Each row is a point. The points of each table are mixes of a few directions, plus a little noise. Count the directions of each table, and those that both share. Where both have some left over, give the other angles between the two spaces (their principal angles), to ten degrees, smallest first.

First (6 x 2):
[[-13  -9]
 [ 51  33]
 [ 42  27]
 [  2   1]
 [-72 -47]
 [ -9  -6]]
Second (5 x 2):
[[-31 -20]
 [ 73  48]
 [ 15  10]
 [-30 -19]
 [-27 -18]]
Directions: first 1, second 1, shared 1

First (6 x 4):
[[ 14 -61 -23  79]
 [-11  -6  10 -20]
 [-20   9  19 -49]
 [ 27  30 -20  36]
 [ 20  71  -7 -11]
 [-30 -42  22 -33]]
Second:
[[-14 -31 -44 -17]
 [-13  12  82  20]
 [ 24 -32  -1   8]
 [ 53   8  90  44]
 [ 22  -7 -66 -11]
 [-13  23  12  -2]
 [-22   0 -35 -18]
 [-38  25 -36 -24]]
Directions: first 2, second 3, shared 1; angles 50

First, 7 rows:
[[ 19  -9 -46  62 -18  32 -70  10]
 [ 13 -36 -32  -5   5  21 -54   8]
 [-10  44 -11 -20  36 -10  54  -7]
 [ 21 -21 -11  -5  -8  -7   3  30]
 [ 42 -26  52  -7 -48  22  11 -30]
 [-94  66  33 -37  62 -36  47 -44]
 [  9 -19  16  11 -28 -22   9  32]]
Second, 10 rows:
[[  0  87  68  11 -20  10  40   6]
 [ -1  -9  77 -65 -27  -4  40   2]
 [ 42 -88 -40 -45  19 -14  42 -46]
 [  2 -13  28 -65  13   8 -18  26]
 [-55  -2 -67 -27  52  -7  11 -23]
 [-17 -11   9  62 -46  -3 -59  31]
 [  5 -10 -34  41   0  -1 -23  -1]
 [ -8   1 -52  17  28   0 -10 -10]
 [ 68   9   4  34  -3  15 -27  16]
 [-37  36   8  36 -17  -4   5   0]]
Directions: first 5, second 5, shared 3; angles 30, 90

First (10 x 12):
[[ 36  21 -35  -7 -24 -39 -23  13  29  21 -10 -18]
 [-49 -29  59   4  35  61  33 -22 -42 -37  11  31]
 [ 63  34 -50 -17 -37 -60 -38  16  48  30 -20 -25]
 [  7   0  22 -16   5  15   1 -12  -1 -16  -8  14]
 [ 27   9  23 -30  -1   9  -8 -15  11 -19 -18  16]
 [ 48  24 -20 -22 -23 -32 -25   3  33  10 -19  -8]
 [ 17  13 -39   8 -18 -36 -15  17  19  26   0 -22]
 [ -7  -9  40 -15  16  33  11 -19 -13 -28  -5  24]
 [-46 -19  -8  35  13   9  19  10 -25  10  24  -9]
 [-95 -43   8  60  34  38  44   9 -58   2  44  -4]]
Second, 10 rows:
[[ 12  -3  36  -9 -36 -37  19  -2 -40   9  23 -16]
 [-14  11 -23  19  19  22 -32  -4  23 -19  -5   8]
 [-14  11 -31  14  42  35  -9 -26  27  -4 -49 -28]
 [  8  -8  26  25 -30  36  40 -11  -2  28 -91 -49]
 [  4   5 -47 -32  -1  -3   4  -5 -10 -32  60  22]
 [ 18 -22  43 -44 -12 -69  25  38 -30  27  69  42]
 [ -6   2   2  50 -23  65  -1  -4  30   4 -92 -24]
 [ -7  -6 -34 -17  52  16  -4  11  36   0   0  31]
 [  2   3  19   7 -27 -20 -17  11 -13  -8  35  17]
 [ -4   7  11 -10  18 -44 -23  -5 -17  -5  46   1]]
Directions: first 2, second 5, shared 0; angles 80, 90

First (11 x 18):
[[  7  17 -17 -18  16 -23  -7  -3  -6 -15   2 -11 -11  -2 -20  -1 -14  -6]
 [  1  17   0   4  13 -32   2 -26 -22 -12  -7  -2  -2 -19  -1   4   8   5]
 [  9 -32  -1 -19   3  50  -8  35  67   4   8 -11  40  10  18 -27 -20   3]
 [ 17   3  16   1  25 -13  15  13  26  -8  13 -17  -4 -17   3 -12  -3   3]
 [ 14   1  14   4   1   4  11  11   8   8  16  -3 -41  11 -22  12   1 -11]
 [-18   9 -12   1 -15  -4   5  60 -10   4   2   0   9  14  12 -18 -15  -4]
 [-22   1 -17  -3 -19   7  -4  48  -8   5  -4   4  22  16  17 -17 -14  -2]
 [ -6  12 -10  -3  15 -29  -8 -28 -15 -17 -17  -3  35 -28  17 -10   3  13]
 [ 13 -32 -11 -24  11  36 -36 -95  30  -9 -22   5  47 -15   3   8   7  14]
 [  0  -1  14  16 -19   7   6 -22 -25  17   4  16 -47  15 -22  32  19  -9]
 [-15   7  25  39 -32  -5  24   8 -45  24   5  22 -49  14  -5  27  29  -7]]
Second:
[[ 29  -5 -10  36 -23 -10  -7  28   8   2 -12  17  33  15   7 -20  14  22]
 [-26  11   6 -42  35  -7  23 -26 -10 -16   3 -17 -21 -37   6  10 -12 -23]
 [ 10  -9  25  18  -4  19   6   1  27   7   7  -1 -12   1   2   3  14   0]
 [ -2 -45  -1 -40   1  61   4  14  28  30  27  -5 -13  30 -15  14 -33 -17]
 [  5  35 -16  32 -18 -32   2  56  14 -36 -32   7  39 -18  34 -49  19   7]
 [ 23 -13   8  31 -12  -9 -21 -49 -30  26   8  15 -14  25 -30  33  17  23]
 [ 22 -18 -11   6  -4  -5   2   4  -3  10  -1  11  24   9  -2  -4  -3  16]
 [-29   1  11 -23  21   3  -5 -15 -10   8  17 -21 -10  -6   1  13 -19  -5]
 [ 24 -20   3  -5  22 -19  21 -43 -19   8   4   7   3 -17  -7  16   2  13]
 [-39  34  -7  -8   3 -16 -17  20 -12 -18  -6 -17   7  -9  16 -15 -11  -7]
 [-17  29  -9  -5 -21  14  -9  12   5 -19 -16   4 -36   6 -10   1  10 -31]]
Directions: first 5, second 6, shared 3; angles 60, 70

First, 11 rows:
[[ 39   9   0  22 -19  18 -15 -34  -2   5  31  -8  25  11  10  41 -16  60
   -9   1   2 -25  -2  18]
 [ 18 -16 -19  10 -10  16 -48 -14 -25  -2  19 -22  36 -45  -3  14  31  64
   26 -24  51  -5 -44 -20]
 [ 26   7  13 -11   5 -21   6   6 -10  -5 -30  14 -24 -14  35  22  13  24
    7 -28 -22  22  13  -7]
 [ -5  15   8  -7  19 -29  31  24  11   1 -31   8 -40  17  21 -11  -6 -52
  -16   9 -34  25  28  -4]
 [-56 -15 -12 -18   3  10  -2  39   8  -5   3  11  10 -10 -46 -42  15 -49
    7   6  29  -8  -9 -14]
 [ -7 -41   3  -5  18 -10  -3 -49 -35  -3 -32 -36  -8 -37   6 -42  15  -4
   46 -12  10  45 -53 -10]
 [-57  21  -4 -28   1  -2  19  95  38  -7  -1  55 -11  20 -37 -16   8 -70
  -28   6  -1 -25  51 -12]
 [ 45  13  -9  39  10 -13  -2 -50  -9  15   8 -51  -7  17  36  12 -23   7
  -16  31 -10  18 -15   7]
 [-42  -6  29 -33 -13  14  40  16  25 -10  -4  53  -5  31 -35 -13 -25 -31
   -5   0 -33 -27  39  32]
 [  5   3 -14  -1  -2   0 -25  23  -6  -2   4   0  10 -24   2  11  25  22
    6 -16  25  -1  -9 -21]
 [ 35   9   4  28 -11  14   3 -53   4  12  30 -21  15  33  10  26 -38  29
  -20  27 -16 -20   0  32]]
Second:
[[-32 -56  60 -34  -2 -19 -47  19  29   2  -9  22  -7  -7  18 -14  58  30
   44 -53 -19  30  53  63]
 [  6  11 -12   6   1   4   9  -4  -6  -1   2  -4   2   1  -4   3 -11  -6
   -9  10   4  -5 -11 -12]
 [ 11  19 -20  12   1   6  16  -7  -9  -1   3  -7   3   3  -6   5 -19 -10
  -15  18   7  -9 -18 -21]
 [ 26  46 -48  27   2  15  39 -16 -23  -1   8 -18   6   6 -14  11 -47 -24
  -36  43  16 -24 -44 -51]
 [ 36  62 -66  38   3  21  52 -22 -32  -2  10 -24   9   8 -20  16 -63 -33
  -50  59  22 -33 -59 -70]
 [-20 -35  37 -21  -2 -12 -29  12  18   1  -6  13  -5  -4  11  -9  36  18
   28 -33 -13  18  33  39]
 [-23 -40  43 -24  -2 -14 -34  14  20   1  -7  16  -6  -5  13 -10  41  21
   32 -38 -14  22  39  45]
 [ 14  23 -25  14   2   8  19  -9 -12   0   4  -9   3   3  -7   6 -23 -13
  -19  22   9 -12 -22 -27]
 [-17 -29  32 -18  -2 -10 -25  10  15   1  -5  11  -4  -4   9  -8  30  15
   23 -28 -10  16  28  33]]
Directions: first 5, second 1, shared 0; angles 50

First, 8 rows:
[[ 51 -54  34 -61  30 -32  -8 -72  38  21  61  -2 -24   5  27  16  50  42
  -31 -39  37  13 -39  -1 -41 -31 -11   1 -61 -28   7 -54]
 [-13  22   1   1  35  33  18  24 -13  27 -12  18 -12  -8   6 -14 -29  21
   -2  -7   8  -3 -60  -8 -28  14 -43   3  -8   7   3 -14]
 [ 21 -21  15  -6 -34 -23   6 -15 -10  -6  25  -8 -19  -1   5  34   3  -2
    4 -12  15  21  34  11  17 -29  32  14 -13   4   3   8]
 [  0 -11 -41  16   1 -11 -50 -36  16  -8  -4 -10  64  13 -28 -35  16   1
  -28   2 -12   5  30 -11 -15  50  25 -36  11   8  21 -35]
 [-18  27 -17  31 -11  19  12  30 -32   8 -17  11   3  -5 -10   3 -47   2
    9  -3   3  15   2   0   2  16   3   0  12  27  12   5]
 [ -7   3 -24  26 -14   6 -17   2 -16  -3 -10  -7  30   1 -21 -12 -14  -5
   -7   5  -7  11  25  -5   3  29  21  -8  13  21  12  -3]
 [ -6 -12  38  -8 -30   9  16  48   1 -38 -23 -39 -31 -14   2  12  39 -68
   33  63 -43 -47  47  10  79 -44   6  51  37 -23 -58  95]
 [-29  47  -4   1  23  -2  25  18  16   0 -23  36 -11   8  20  -2 -20  10
   22  -9   0 -15 -37   4 -16  -6 -33 -25  11 -17  -2  -2]]
Second:
[[  0 -27  34 -26  -7 -11  35  14  39 -38  15   6 -29  -5 -31  15  79  38
   -6  35 -31 -27 -38  26 -26 -26  -5 -26  -5  -7 -38  44]
 [-16  20 -13  17   3   1 -16 -16 -65  19  18  -7  25 -21  10  -9 -69 -15
  -34  -5  -4  32  26  18  34  32  24   5 -12  38  24 -22]
 [ -9 -19  13 -10 -21 -21   5  14  41   3  14   6  -8  19 -13  13  57   3
   38  44   7 -18  -9 -12  -9 -30  10 -16   9  16 -10  47]
 [-17   1  20  27  10  -3  -5   0 -25  34  -5  11  19 -16   0   7 -57   1
  -21  -5 -17  23   9  -3  11  37  20 -22 -14  43  39 -36]
 [ 20   6 -21 -36  -1  13  19  -9   5 -61  13 -17 -26  -3  -5 -13  54  18
  -13  -8   0 -19 -18  33 -10 -32 -27  26   3 -54 -57  32]
 [  7  20 -32  28  -7  12 -40  -8 -61  43 -12 -10  30  -4  35 -10 -81 -74
   12 -17  27  14  50 -28  38  24  16  45  19   8  35 -40]
 [ 23 -30  35  -7  -1   6  24  21  34 -17 -26   8 -25  -6 -12  18  43  -3
    9   4 -25 -38 -25  -8 -29 -11 -17  -1  13 -38 -18  -6]
 [ 16 -34  46  18   2   1   7  29  41  28 -45  20  -8   3  -4  23   7 -19
   27   1 -17 -28 -11 -41 -28   8  -7 -12  16 -13  22 -35]
 [-40  21 -22  10   8 -20 -20 -15  14  28  22   7  25  26   1 -11 -25  38
    9   2  29  45  11  -9  10   8  16 -37 -24  60  34  14]
 [ 14  39 -61 -23  14  23  -8 -30 -23 -45   7 -23  -3   6  19 -33  -9  13
  -20 -49  29  16   9  26   9 -12 -32  39  -5 -50 -32   0]]
Directions: first 5, second 5, shared 0; angles 30, 40, 70, 80, 90

First (8 x 32):
[[ -5   8 -10 -22  13   1  29   3  24 -39 -16  17  20  -2  15   9  12   0
  -48  21 -13 -26  18   2   5  17  -6  -1  -6  -9  -8  19]
 [  2  -4   5  12  -7  -1 -16  -1 -13  22   9  -9 -11   1  -9  -5  -7   0
   27 -11   7  14 -10  -1  -3 -10   3   0   3   5   5 -11]
 [ -7  11 -13 -29  19   2  40   4  33 -54 -22  24  27  -2  21  13  16   0
  -67  28 -18 -35  24   2   7  23  -8  -2  -8 -12 -11  26]
 [  2  -2   3   6  -4   0  -8  -1  -7  11   5  -5  -6   1  -4  -3  -4   0
   13  -5   4   7  -5   0  -1  -5   2   0   2   3   2  -5]
 [  9 -16  19  42 -27  -3 -57  -5 -47  77  31 -34 -39   3 -30 -19 -23  -1
   95 -40  25  50 -35  -3  -9 -33  12   2  11  17  16 -37]
 [ -4   6  -7 -16  10   1  21   2  17 -29 -12  12  14  -1  11   7   8   0
  -35  15  -9 -18  13   1   3  12  -5  -1  -5  -6  -6  14]
 [ -6  10 -12 -26  17   2  36   3  29 -48 -20  21  25  -2  19  12  14   0
  -59  25 -16 -31  22   2   6  21  -7  -1  -7 -11 -10  24]
 [  7 -13  15  34 -21  -2 -45  -4 -37  61  25 -27 -31   2 -24 -16 -18  -1
   75 -32  20  40 -28  -2  -8 -25   9   2   9  13  12 -29]]
Second, 8 rows:
[[-16  44  44  -9   1 -20  17 -24  38 -12 -17  -3 -12  21  20   1   8  -3
   -1 -37   4  12  -2 -34  -5  47  16  22  -6 -24  -2  -1]
 [ -9 -10 -18   0 -12  19  -3  16  16  27  -9   3  36 -26 -22  13   8  -5
   -3   1   8 -16 -11  27   9 -28   6 -32 -23  29 -16  -3]
 [ -9  17  25  -2 -24  -7 -15 -35  12   7   2   0 -19 -21  11   3   6  17
  -14 -37 -17   8 -33   9 -10  15 -24  13   3  16 -10  12]
 [ 20 -45 -47  16  12   9  -7  16 -41   8  14   0  -6  -9 -16  -3 -26   1
   10  42  -4  -7  10  20  -3 -27 -15  -1  15  20   0   1]
 [  2 -10 -10  -1  49  -5  23  32 -19 -50 -11   4  -8  67  12 -16 -14 -25
   22  42  23  12  51 -43   4  15  25  19  15 -69  28 -23]
 [-43  14  20 -14   0  15  -5   4  35 -23 -32  15  16  16   8   7  20 -11
   -8 -22  17  11 -14   3   4   7   3  -9 -16 -33  -2 -20]
 [  3  11   4   6 -29  -5  -4 -27  21  46   4  -8   2 -48 -13  14  -2  15
   -8 -28 -15 -11 -31  22  -6   2  -8  -3 -14  58 -28  19]
 [ 51 -22 -17   4   4  -7  -5  18 -63  -1  49 -12  -6   0   1 -19   0  10
    2  38 -17  -9  31  -5   7 -31  -3  -8  27   3  30  15]]
Directions: first 1, second 5, shared 0; angles 70
